Each row of a before or after table is a point. The points were changed in one or more steps. Then noise was added and the rows were shuffled. The steps act on how far a point lies along the listed directions, d1 being the first. Name the steps. A step turns or swaps two directions, mirrors them in a line or flattens them onto one, adds a multiple of one to another, or multiplies one. Angles are multiples of 10 degrees, from the lower direction toward the higher: turns from -170 to 170, lines from 10 to 170 but not 90. Use the fewest steps. Two steps may share a direction if one is a turn and the other turns, adds or multiplies; they go together, in the order done. Otherwise the lowest direction goes first.
In the rows, 128 means zero.

Directions:
(1): [124 111 170]
(2): [160 157 143]
(3): [ 95 159 138]
Before (13 x 3):
[[ 88 142  86]
 [124 156 115]
 [125 133  85]
 [108 149  85]
 [ 89 128 112]
 [142 112  93]
 [116 144 153]
 [137  97  96]
 [ 93 141  79]
 [ 99 140  80]
 [148 135 170]
 [101 110 133]
 [ 94 122 121]]
After (13 x 3):
[[111 122 187]
 [123 136 181]
 [117 129 184]
 [133 146  84]
 [ 98 113 128]
 [ 95 121 144]
 [140 124 166]
 [130 153 149]
 [ 96 121 157]
 [110 150 113]
 [148 105 152]
 [146  89 147]
 [103 128 184]]
Steps: mirror d1 and d2 in the line at 110 degrees

Directions:
(1): [121  84 151 144]
(2): [133 152 175 131]
Before (10 x 4):
[[121 109 130 132]
 [120 143 150 123]
 [123 128  79 124]
 [124  98 112 128]
 [130 154 105 119]
 [124  91 105 129]
 [133 143 139 127]
 [131 155 138 131]
 [122 103 114 144]
 [126 104 141 135]]
After (10 x 4):
[[137 185 139 124]
 [137 196  79 104]
 [121 154 162 124]
 [124 143  42 113]
 [117  83 139 141]
 [134 158 144 121]
 [117  52  99 139]
 [119  69 109 135]
 [123  69 161 147]
 [115  69 114 152]]
Steps: multiply d1 by 2.5; multiply d2 by 1.6

Directions:
(1): [104 158 173 162 146 103 129 125]
(2): [133 161 122 122 169 170 100 141]
(3): [156 137 116 108 159  93 122  84]
(4): [146 145 112 152  96 107  77 138]
(5): [114 131 100 118 151  90 138 177]
Before (9 x 8):
[[128 117 122 128 111 142 126 130]
 [120 116 132 143 114 148 129 139]
 [140 120 133 131 124 115 113 152]
 [128 139 109 118 125  99 127 169]
 [142 111 106 116 101 141 107 145]
 [131 109  93 108 117 124 101 139]
 [122 117 101 135 100 138 122 168]
 [122  88 126 108 116 122 163 112]
 [111  95 132  97 146 166 189 115]]
After (9 x 8):
[[116 133 117 133 139  86 134 155]
 [144 122 150 127 141 112 127 118]
 [ 77 155 137 136 193  45 135 172]
 [ 80 142 121 165 105 104 128 221]
 [110 149 131 150 150  44 135 146]
 [ 78 118 137 142 127  92 160 188]
 [ 99 152 126 133 183  30 142 182]
 [125 154 169 137 138 109 133 106]
 [134 116 116 140 119 103 122 131]]
Steps: multiply d1 by 3; turn d1 and d5 by -120 degrees; turn d2 and d3 by -40 degrees; turn d3 and d4 by -110 degrees

Directions:
(1): [114 184 138 145 139 127 151 165 104]
(2): [ 95 101 169  89 145 114 140 133 102]
(3): [ 90 117 111 171 159  95 109 115 124]
(4): [148 135  85  94 126  84 119 138 100]
(5): [125 154 145 131 102 132 104  79  88]
Before (9 x 9):
[[125 104  92 184 137 108  97 104 156]
 [119 156 133 164 132 133 131 148 153]
 [145 140  99 134 112 115  93 103 107]
 [105  65 158 106 125 107 122  72 111]
 [135 157 119 146 133  90 121 124 105]
 [151 157  94 130  97 113 125 121 126]
 [127 136 123  91 133  88 142 144 128]
 [164 110  81 108 119 117 134 129 160]
 [110  78 140  90 134 126 135 109 119]]
After (9 x 9):
[[151 134 101 153 117  94  95  84 118]
 [152 116 106 104  89 112 108  87 123]
 [121  98 133 138 134 125 120 131 172]
 [ 75  69 139 146 167  82 114 112 121]
 [156 152  86 123 123  98 136 149 159]
 [141  89 104  78 142 107 157 157 156]
 [131 129 120 118 108 111  82  72  82]
 [ 82 182 174 150 135 107 151 119  58]
 [109 164 137 128 145 131 163 160 102]]
Steps: add 0.7 times d4 to d1; turn d1 and d2 by -110 degrees; multiply d3 by 1.3; multiply d5 by 2
